Each row is a point. Two turns around zero, p and q, are shown by what they do to some points. Where does a point land after both, in the order given? Backwards means that the second turn is done in reverse. Each puzzle has new turns, and all numbers are rounded.
In the rows, 128 means zero.

Turn p:
[114 104  61] -> [134 153  60]
[156 176 158] -> [131 148 188]
[144 175 119] -> [126 171 155]
[164 129 120] -> [162 141 136]
[ 98  72 172] -> [116  53 116]
[ 93 112 138] -> [101 103 113]
Turn q:
[ 81  98 115] -> [ 87  89 135]
[130 107 143] -> [117 135 151]
[150 175 151] -> [147 172  98]
[152 198 120] -> [169 154  72]
[127  62 110] -> [119  90 184]
Where do these land?
q, then p: [158 146 171] -> [115 167 165]
p, then q: [131 152 103] -> [136 136  95]
q, then p backwards: [166 144 115] -> [167 116 114]
p, then q: [ 92  60 184] -> [ 98  81 205]
q, then p: [148 140 105] -> [160 133 129]
p, then q: [ 72 125  91] -> [116  73  91]

Turn p:
[107 123 122 169 112 193] -> [102  82 112 184 138 146]
[125 120 113 122 176 106] -> [140 130 127  95 166 106]
[170 108  85 138 154 131] -> [145 128  73 105 157 141]
[166 170 172 126 154  96] -> [179 144 174  99 127 160]
[113 137  76 105 119 105] -> [ 90 171 111 112 142 117]
[ 57 101 155 122  32  92] -> [ 95 168 151 194  57  62]
[159 137 174 113 150 173] -> [146  73 147 105 109 164]
Turn q:
[135 115 105  62 170 106] -> [189 154 170 106 152 120]
[120 175 138 135  82 152] -> [104 134 100 128  86 172]
[ 99  36 104  65 115  72] -> [233  79 133 104 129  72]
[122 147 110 185  82 187] -> [ 72  95  76 132 132 179]
[105 152 105 163 164 132] -> [ 96 158 104 108 163 118]
[111 156 157 146 161 137] -> [ 84 156 140 111 122 114]
[179 153 151 147 138  91] -> [118 164 142 189 122 116]
[153  91 155 122 112 148] -> [126  83 159 146 117 132]
Where do these land?
p, then q: [145  98  94 115 125 158] -> [161 115 104 104 158 137]
q, then p backwards: [120 112 176  84 159 183] -> [110 174 176  73 154 137]
q, then p: [ 77 117 139  77 170  93] -> [147 173 155  72  84 141]
q, then p: [104 107 156 145 108  78] -> [143 188 107 142 119 109]
p, then q: [177 187 124 161  82  73] -> [ 65 166 127 149 116 206]
p, then q backwards: [145 120 103 142 175 163] -> [117  98  79 145 121 158]
q, then p backwards: [128 154 104 173  77 147] -> [155 119  83 140  98 177]

Turn p:
[115 116 147 170 145 156 149  82 134] -> [ 96  91 115 138 145 159 111 123  84]
[103  73 151 174 126 112 126 106 167] -> [103  61 103 152 144 107  91 118 129]
[ 71  71 111 169 168 154 117 115 141] -> [ 89  44 100  99 131 145 119 152 135]
[173 142  58 131 130 173 119 191 167] -> [110 120 213 127 104 142 186 126 182]
[183 118  68  87 179 151 124 183 158] -> [138 123 183  88 139 148 195  95 196]
[123 132 163 164 135 122 128 159 104] -> [115 129 148 106 142  91 107 145  99]
[122 166 125  64  75  95 171 122  89] -> [138 225  82 150 110 117 146 128 128]
[ 83 138 123 108 149 150 112 119 178] -> [119 114 123 124 130 178  94 142 174]
[156 172  93  80  96  93 102 120  89] -> [197 184 122 146 100 124 166 145 132]
[148 189 171 107  95  59 148  99  78] -> [178 213 101 163 153  99 116 136  77]
[131  92 197 152 110 143 112 110 103] -> [127 105 117 115 108 102  78  98  72]
Turn q:
[115 112 168 154 126  78 159 131 177] -> [134 122 156 130  95  80 175  85 145]
[146 105 141 101  82 123 143 122 122] -> [ 95 138 156 132 119 154 156 147 145]
[132 130  90 145 146 148 162  90 165] -> [176 109 109 183 126 137 145 126 132]
[ 65 130 163 197  97  79 164 110 159] -> [135  99 109 110  39  86 182  88 137]
[193 101 123 168 127 162 136 123 129] -> [113  84 163 186 131 131 109 144 106]
[132 181 150  61 155 149  59 195  91] -> [127 199 144  56 179 129  54 148 102]
[ 87 184 158  87 156 152  75 146  42] -> [106 185  82  50 151 153  75 128  69]
[142 130  73 159  96 131 102  85 163] -> [160  77 124 153 103 165 106 130 174]
[ 85  83 156  86 140 177  66 157  94] -> [ 59 195  92 123 143 116  67 134 139]
[168 108 111 110 156  90 127 103 121] -> [124 104 143 136 182 149 146  99 139]
[131 143 114 147 115 133 185  94 172] -> [176 114 132 168  95 136 174 131 128]
[140 129  90 122 141 114 158 181 101] -> [133 110 126 108 174  99 147 176 118]
Where do these land?
q, then p backwards: [157 155 184 193 109  87  72  68  97] -> [157  69 171 134 136 235 107 107 143]
p, then q backwards: [ 99 106 123 116 141 181  98 160 158] -> [133 126 126 143  68  98  78 125 125]
p, then q: [102 100  76  90 102 124  84 176 178] -> [156 138 183 157  81 103 143 128 201]
q, then p: [155 119  81 110 135 125 173 165 114] -> [103 129 147  84 178  99 146 120 144]
q, then p: [ 69 128 108 144  99 163 168  90 103] -> [ 80 136 138 152  83 118 190 154 140]
q, then p backwards: [127 163 169 161 175  93  97 134 126] -> [170  87 192 123 140 139 117 135 107]
p, then q: [171 129 164 121 131  97 190 110 175] -> [163  98  85 146 126 137 117  58  94]
q, then p: [122 105 161 183  97 179 143 160 134] -> [124 134 119 149  98  52 107 171 123]
p, then q: [ 85 151 185  83 137 136 118 157 126] -> [161 167 141  90 140 158  75 122 153]
p, then q backwards: [174 175  88 111 157 123 109 116  99] -> [149 179 121  86 122 115 181 115 148]
q, then p: [147  77  68  96 124  99 157  72  99] -> [ 45  80 129 105 158 171 151 117 143]
